Each wall is flat, endless, passes through zero and stands at right angles to its row. A trip goes straight from one point to another. Which walls does it cross, in order?

Walls:
(1): [-0.39  0.36]
(2): [ 1.16 -0.25]
(3): [-1.48  0.06]
(4): [ 2.46 -1.19]
(5): [ 0.50 -1.55]
(6): [1.94 1.11]
(7): [-0.49  1.38]
Trips:
[-0.47  0.24] to [1.48 0.26] => 6, 3, 2, 4, 1, 7, 5
[-1.66  2.77] to [-0.37  1.48] => 6
[-1.91 -0.38] to [-1.07 -0.48] => 5, 7
[-1.24  0.32] to [-1.57  2.43] => none
[1.42 1.01] to [-0.67  1.02] => 1, 4, 2, 3, 6

Walls:
(1): [-2.55  0.27 -0.94  0.86  0.10 -1.45]
(2): [ 0.21 -0.18 -1.03 -1.49  0.45 -1.06]
(3): [ 2.41  0.01  1.31 -1.18 -1.17 -0.20]
(4): [ 1.28  1.81  0.01 -0.39 -2.42 -0.13]
(5): [-0.18 -0.35  1.12  0.75  0.76  2.42]
Trips:
[-2.32 -1.22  0.16 -1.74  0.69 -0.65] to [-0.53 -0.79 -0.53 -1.12 -1.19 -1.77] => 3, 4
[ 2.43 -2.82  1.01 -2.13  0.83 -0.58] to [-0.08 -0.49  1.77 -1.44 -0.41 -0.50] => 4
[-0.97  0.17  1.07  3.03  1.93  1.36] to [ 0.00  1.55  0.82 -2.20  0.84 -0.27] => 1, 2, 3, 4, 5
[-0.16 -1.37 -0.05  2.53  0.07  0.83] to [-1.60 -1.50 -1.55  0.13 -1.21  0.61] => 5, 2
[-0.74  1.19 -1.39  0.28  0.66 -0.55] to [ 0.37 -1.07  1.10  3.37  0.91 -1.22] => 2, 5

Walls:
(1): [-0.05 -0.32  0.79  0.76  1.67  1.39 -0.03 -0.91 -0.03  1.43  0.24]
(2): [ 0.63  1.76 -1.18  0.13  0.23 -0.29  0.71  2.43  0.81 -0.67  1.84]
(3): [ 0.71 -0.94 -1.42 -1.11 -2.74  1.28 -1.04  1.32 -1.40  1.09  0.10]
(4): [-0.90 -1.17  1.31 -2.16  0.48 -0.97 -0.75  1.72  0.98 -2.15  0.54]
(5): [ 2.24 -1.22 -1.33  3.56 -2.17  0.06 -1.32 -1.27  0.17 -0.28  1.05]
(6): [-0.80  0.17 -0.34  2.69  0.31  1.79  2.00 -1.23  0.67 -0.30  1.21]
(7): [ 3.10 -0.07  0.32 -2.36  2.96  3.26 -1.02  0.26  0.92  0.52 -2.16]
(8): [ 0.99 -1.41 -1.52 -1.16 -1.51  2.08 -1.80  1.20  0.65 -1.02 -0.43]
(9): [-2.80  0.19 -1.01 -0.78 -1.45  0.30 -0.97 -0.21  1.13 -1.26 -0.86]
Trips:
[ 0.55  0.65  1.36  0.90  0.24 -0.62 -0.24 -0.85  0.92  0.57  1.48] to [ 2.87 -1.99  1.04  0.11  0.00 -0.14 -0.41 -0.50  0.55  0.44  0.59] => 2, 7, 6, 8, 3, 4
[-0.10 -0.91  0.30  0.08  2.00 -0.22 -0.01  0.91 -0.90  0.45  1.93] to [ 0.81 -0.27  1.26 -2.65  0.59  1.98 -0.09  2.87 -0.69 -2.13  0.79] => 6, 8, 3, 1
[-3.28 -0.04  1.19  0.67 -1.20 -1.03  0.32 -1.49  0.44 -0.30  0.39] to [-3.07  2.88 -0.12  0.81 -2.60 -0.12 -0.60  1.91  1.61  1.29  0.48] => 2, 3, 4

Walls:
(1): [ 0.52 -0.44 -2.82  0.77  2.06 -0.23 -1.31  1.46 -2.08 -1.20 -0.51  0.87
  0.70 -0.83  0.97 -0.96 -3.29  1.16  0.10  0.18]
(2): [ 0.93 -0.20 -0.53  0.60  0.18  1.91 -0.18  1.58 -0.82  1.96  2.10  1.89
 -3.04  0.91  0.03 -0.50  2.76  1.43 -0.82 -0.77]
(3): [ 1.95  2.55  1.03  1.86  0.82  0.72  1.20  1.51  1.16  1.29  1.56  0.40
  0.87 -0.39  1.20 -1.08  1.02 -0.92  0.28  2.01]
(4): [ 1.86 -0.03 -0.18  1.81  0.16 -0.22  2.74  0.71 -0.59  1.02  1.46 -0.42
  0.11  1.97  0.23  3.55  1.85 -2.16  2.17 -0.15]
(5): [ 2.58 -0.71  0.67  1.57 -1.27 -2.29 -0.23  0.55 -0.09 -0.93 -1.01  1.10
  1.93 -1.20  0.60  0.27  0.39  2.54  0.44  0.51]
(6): [-1.99  2.28  0.68 -0.16 -1.19  0.43 -1.34  0.49 -1.19 -0.39 -0.71 -0.92
  1.65 -2.09 -1.43 -1.66 -0.27  1.96  0.83 -0.62]
(7): [-0.78  0.89  1.74 -0.71  0.88 -0.28  1.61 -1.94 -0.56 -1.74 -1.51  1.34
  1.00  0.79 -1.16 -0.92  0.44 -1.23  0.95  2.04]
Trips:
[ 0.52 -4.20 -0.52 -0.26  0.59  0.37  0.52 -0.73  0.86  0.55  1.64 -1.52
 -1.85  1.04  0.29  1.70  0.00 -2.50  0.78 -0.35] to [-2.33 -0.64  1.83 -1.82 -1.97 -0.66 -3.39 -1.65 -0.67 -0.14 -0.31 -0.69
  1.58 -1.72 -0.99 -1.12 -0.38  0.11  2.05  0.11] => 2, 4, 6, 7, 5
[ 0.21  1.68  0.29  0.92  0.06  0.07  0.30  0.55 -0.18 -1.62 -1.06  1.41
  2.43  3.61  0.26 -1.38 -0.48 -1.92 -0.41  1.15] to [ 1.23  2.43  0.55 -1.01  0.10 -1.03  0.11 -0.98 -1.11 -2.39  0.27  1.12
  0.78  0.44  0.01  2.36  3.20 -2.47 -2.28  0.37] => 1
[-0.70 -1.97  0.47 -0.26  0.18  1.41 -0.24 -0.14  0.90 -0.13  2.59  0.60
 -0.86 -1.61  1.19 -2.48 -3.70  0.59 -1.27 -0.79] to [ 1.32  1.02 -0.72  0.89  0.29  0.19 -2.12  1.33  0.53 -0.15  0.67  0.77
 -0.90  1.77  0.86 -1.65 -0.89 -3.56  0.22  1.02] => 6, 3, 4

Walls:
(1): [ 0.40 -1.33  1.29 -1.60 -0.86  1.55 -1.13 -0.52 -0.29  0.65  0.69 -2.65
 -1.62  1.29  2.54  0.16  0.57 -1.40  2.02 -0.57 -1.26 -0.19  0.16  0.78
  0.31  0.33  2.24 -0.22 -1.36 -1.20 -2.53  1.87  0.08 -2.14 -1.75  0.34
  0.83 -0.50 -0.32 -4.13  0.90 -1.05  0.15  1.80  1.34  1.33  0.36  0.34]
(2): [ 0.01  0.07  1.85 -0.99  2.94 -2.64  0.45  2.44  2.42 -2.62  0.81  1.62
 -1.16  2.30 -1.14 -2.66  1.95 -0.63 -1.24  1.98  0.06 -1.38  1.41  2.07
 -0.47 -0.42  3.31 -1.72  0.75 -1.46  0.91  0.41 -1.39 -0.03  1.57  0.26
  0.97 -1.78 -0.33 -1.45 -1.76 -1.41 -0.61 -0.43 -1.67 -0.82 -0.30  0.69]
(3): [-0.05  0.46  0.24 -1.85  2.23 -1.46  1.22  2.02  0.60  1.78  1.34  0.15
  1.48 -0.47 -2.15 -1.06 -0.38 -0.20 -1.67  1.70 -2.50 -1.21 -0.10  0.00
  0.18 -1.50 -0.56 -0.32  0.71  2.02  0.28  0.80  2.29  0.77 -0.50  0.39
 -1.23 -2.20  0.11 -0.74  0.63  4.45 -1.01 -1.69 -3.43  1.25  0.60 -0.18]
(4): [-0.93  0.51  0.50 -1.98  1.83 -0.61 -0.24  0.90 -1.33 -0.59  0.02  0.35
  1.22  1.47  0.04  0.84  0.30 -0.77 -1.02  1.87  0.89 -1.25 -0.28  0.98
 -0.47 -1.96 -1.04 -0.03  0.23  3.42  1.21  0.08  0.76  1.28 -0.02  1.16
  1.51 -0.33 -1.27  1.77 -2.05 -0.77  0.47  0.59 -0.60  1.83  0.15  0.00]
(5): [ 3.13 -0.90 -0.80  1.17 -0.21  2.73  0.52  1.86 -0.98  0.05  0.92  0.20
  0.75  1.17  1.38  0.54 -1.41  0.01 -1.09 -0.46  0.59 -0.27  1.45 -1.30
  0.45  3.08 -1.01  1.94 -1.64  1.14 -0.17  1.57 -0.51 -1.11  1.87  1.32
 -0.76 -0.83 -0.53  3.99 -0.42 -1.73  0.36 -1.01 -0.46  1.63 -1.36 -0.30]
(6): [ 0.72  1.63 -0.24  0.38 -1.47 -0.24 -0.70 -1.12 -0.40  0.41 -2.07 -1.45
  0.12 -0.45  0.28 -1.32  1.29 -1.56  0.43  0.61 -2.21  0.15  1.61  0.26
  0.96 -0.15  0.04 -1.85  1.35  1.83 -1.17 -2.30  1.91 -0.73 -0.02  0.92
  1.83 -3.15 -1.21 -1.18 -1.35 -0.50 -0.09 -2.78  0.45 -2.53 -1.31 -3.07]
(7): [ 2.78 -0.90  0.85  0.59  0.76 -0.43  1.60  0.12  0.28 -2.43  2.56 -1.50
 -1.40 -1.90  0.88  2.37 -0.12 -0.27 -0.28  1.18 -1.01  0.74  0.24 -0.49
 -0.66 -2.60  1.67  1.74 -0.39  1.29  0.24 -1.60  1.15  1.44 -0.56 -2.31
  0.34  0.81  1.84 -0.28 -3.10  0.43  1.47  0.27 -3.57  0.50 -1.18  1.54]
(8): [-1.40  2.72 -0.65  1.06  0.26 -1.53 -1.20  2.20 -0.70 -2.90  0.35  2.56
  0.31  1.09  0.56  0.50 -0.11  0.16 -0.15  0.71 -0.53 -2.92  0.88  1.81
 -0.17 -2.55  0.25  0.16 -0.10  0.83  0.55 -0.69  0.72 -1.55 -1.31  0.23
  0.30  0.18  1.27  1.54 -1.38  2.85  1.62  0.13  1.13 -1.57  1.93  0.54]
(9): [-0.43  1.39  0.64 -0.89 -1.86  0.38  0.83 -2.34 -0.59  2.51 -1.89  1.70
  2.19  1.61  0.35 -0.73 -0.34 -1.30 -3.27  1.42  0.18  0.92  0.62 -0.94
 -1.48  0.20  1.96  1.59 -0.72 -0.66 -0.22  2.61  0.50 -0.24  0.14  0.63
 -0.37 -0.15 -0.87  0.15  0.32 -0.42  1.23 -0.80  1.31 -0.22  0.78  2.47]
(10): [ 1.16 -0.33  1.45 -0.15  1.72  0.26  1.88  0.36  0.92  0.10 -1.06 -2.59
  2.49  0.45  0.79 -0.15 -2.34  0.02 -0.11  0.37  0.55 -0.23  0.44  0.62
 -0.63  0.67  1.06 -0.09  1.62 -0.47 -0.18  0.05  0.60  1.06  0.84 -0.80
 -1.95  0.53 -0.98  2.02  0.55 -1.28 -0.92  2.06 -1.12  1.51 -1.18 -1.64]
Trips:
[-1.32  1.67 -1.16 -0.66  0.30  1.21 -1.08 -1.16  0.42 -2.20 -1.29 -1.39
  1.16 -0.39  0.45  1.22  0.15 -0.54 -0.31  0.62  0.04 -0.56  1.39 -1.12
  2.46  1.54  0.53 -1.32 -1.28  1.32 -0.37  1.49  1.01  0.97 -0.29 -1.63
 -0.83 -0.50  0.93  1.04  1.68 -0.76  0.21 -1.38 -0.79  0.33 -0.03  0.43] to [ 2.84  0.24  1.52 -0.96 -0.04  0.13  0.39  0.91 -1.53 -0.63 -0.51  1.73
 -2.17 -0.02  1.44 -0.72 -1.26 -1.18  1.72  1.12 -0.33  0.66  1.09  0.65
 -0.07  0.52  0.22  0.64 -1.25  0.37  0.65 -1.21  0.34 -1.42 -0.35  0.16
 -0.46 -2.22  0.76  1.87 -0.59  1.33  0.96 -1.91  0.70  1.08  0.50 -1.17] => 8, 7, 1, 10, 9, 2
[ 1.08  2.19 -1.43  1.54 -2.50 -2.25  1.67  0.78 -0.28 -2.09 -0.58  0.70
 -1.46 -0.39  1.72 -1.55  1.51 -1.74 -0.75 -2.14  0.54 -0.42  0.70 -1.73
  0.37 -1.50 -1.86 -1.50  1.91 -1.86 -1.83  3.49  1.19  0.05 -0.36 -0.73
 -0.03 -0.80  0.18  0.22 -0.23  0.35 -0.10  0.79  0.21  0.13 -1.76  2.10] to [ 0.12  0.00  1.04  0.99 -0.64  0.97  1.44  0.61  0.08 -0.25 -1.20  1.20
 -0.06 -0.70  0.63  0.47  0.60  1.08 -0.04 -0.52  0.94 -2.45 -0.51 -1.86
  0.63  1.11  0.18 -0.54  0.29  0.03  0.09 -1.90  1.09 -2.25  0.08  1.20
  1.01  3.08 -0.19 -0.68 -0.46  2.00 -1.40 -2.35  1.21 -1.29  1.00  2.82] => 1, 7, 2, 6
[ 2.05  0.62 -1.88  1.59  0.88 -0.64 -1.24 -2.14 -2.10 -0.02  0.99  0.26
  2.01 -1.70  2.04 -0.66  0.28  1.22  0.65  1.35  1.52  3.24  0.61 -2.03
  1.31 -1.05  0.93 -1.68 -3.54  2.87  2.00 -0.24 -0.73  0.73 -0.52 -2.18
  0.11  1.00  0.74 -0.29 -0.70 -0.06  0.57 -1.85  0.62  1.40 -0.62  0.66] to [ 1.37  0.42 -0.96  1.73  0.17 -2.07  0.28 -1.02 -0.58 -2.01 -0.98 -0.41
 -0.80 -0.82  0.85 -0.94 -2.88  2.23 -1.08 -0.60 -0.93 -0.77 -0.67 -2.88
  0.60 -0.63 -0.76 -2.06  0.52  0.98 -0.26 -0.38 -2.24 -1.45  1.27 -1.06
 -0.10 -1.09 -0.63  1.07 -1.78  0.45  0.45  0.61  0.48 -0.58  0.90 -0.66] => 9, 8, 4, 10
[-1.53  0.73 -1.22 -1.71  1.82  1.38  1.17 -0.88 -0.19 -0.82  1.61  0.91
 -0.83 -0.38 -1.66 -2.51 -0.13 -1.12  0.66  1.01 -1.01 -1.18 -0.93 -0.79
  0.93  1.37  0.65  2.27  3.61  0.66 -1.50  2.41  0.63 -0.39 -0.40  1.04
  1.71  0.80 -0.33  2.00  1.34 -3.10  2.55  0.57  0.99  0.29 -1.14  0.63] to [-0.95 -0.51 -1.04 -2.26  0.60 -0.20 -0.41 -0.87 -0.16  0.09 -0.79 -2.12
  0.49 -1.50 -1.57  1.17 -0.76  0.86 -0.02 -0.58  0.33  2.33 -0.94 -0.50
  1.62  0.55  2.02  0.36 -1.56  0.83 -0.63  1.82 -2.68  1.54  0.75  0.11
 -1.13  0.60  0.65 -0.51  0.74  1.30 -0.33 -0.30  1.01 -2.59 -1.63  0.07] => 2, 4, 5, 10
